Rows are points. Examples show where two turns around zero, p and q, send a point. Where does a point land after both, in the order given? Backwards means that the second turn is done in reverse. Each puzzle has new turns, and all numbers are rounded.

Turn p:
[ 3 31] => [ 6 31]
[-34  12] => [-33  15]
[0 0] => [0 0]
[ 59 -28] => [ 56 -33]
[-28 -15] => [-29 -12]
Turn q:
[-22  33] => [-4 39]
[-4  4] => [-2  5]
[53 -5] => [ 44 -29]
[-26 -32] => [-38 -16]
Where do these land?
q, then p: [-3 28] => [13 25]
p, then q: [ 28 -45] => [ -1 -53]
q, then p: [-25  18] => [-11  29]

Turn p:
[-18   8   7  14  -1 -22] => [ -8  18   4  14   0 -23]
[ -6  27 -11  19   5  17] => [  0  17 -25  17  11  14]
[-63 -27 -31 -80 -40  22] => [-47 -16 -22 -45 -95  12]
[ 2 22 29 33 48 -9] => [-16  24  10  16  60  -7]
[-28 -13   5  36   2  14] => [-25  -4   2  43   0   4]
[ 43 -20 -43 -15 -12 -18] => [ 44 -41 -18 -22  -7 -18]
[ 16  20  37  21 -22 -12] => [27 33 32 17  6  1]
[ 54 -19   8 -29  20   8] => [ 23 -32  19 -41  26  17]
Turn q:
[-62  18  10   1  -4 -51] => [-32  67 -12  17   2 -32]
[ 27 -22 -24   9 -17  -6] => [ 10 -37  -5  13 -16 -18]
[  9 -12  28  13 -22  37] => [-19 -20  16  -1 -21  40]
[ 23   1 -11  22  45  40] => [ 26 -29   3   8  43  36]
[ 29 -18 -16 -20  61 -46] => [ 18 -17  14 -14  58 -57]
[  9  35  18  -3 -54  32] => [ 14  13  12  -7 -59  39]
[-36  -2  -5 -23  -8  -8] => [-18  24 -27 -15  -5 -11]
Where do these land?
p, then q: [31 -9 12 42 -4 11] => [ -1 -28  30  21  24  19]
p, then q: [ 18 -20 -29  13 -73  20] => [  5 -58  14  24 -56  11]
p, then q: [ 33 -33  -1 -18 -38  12] => [-16 -44  21 -21 -31   7]
q, then p: [-35  32  59   8  46 -26] => [-37  70  -2  -9  46  13]
q, then p: [-27  -8   1   1  27  12] => [-26  -2 -26  -5  16   5]
p, then q: [-24  11 -37 -33  33 -43] => [  8  27 -36 -16   4 -61]
q, then p backwards: [  5  27  -5 -11   8  14] => [ 24  20   3  -8 -10   6]
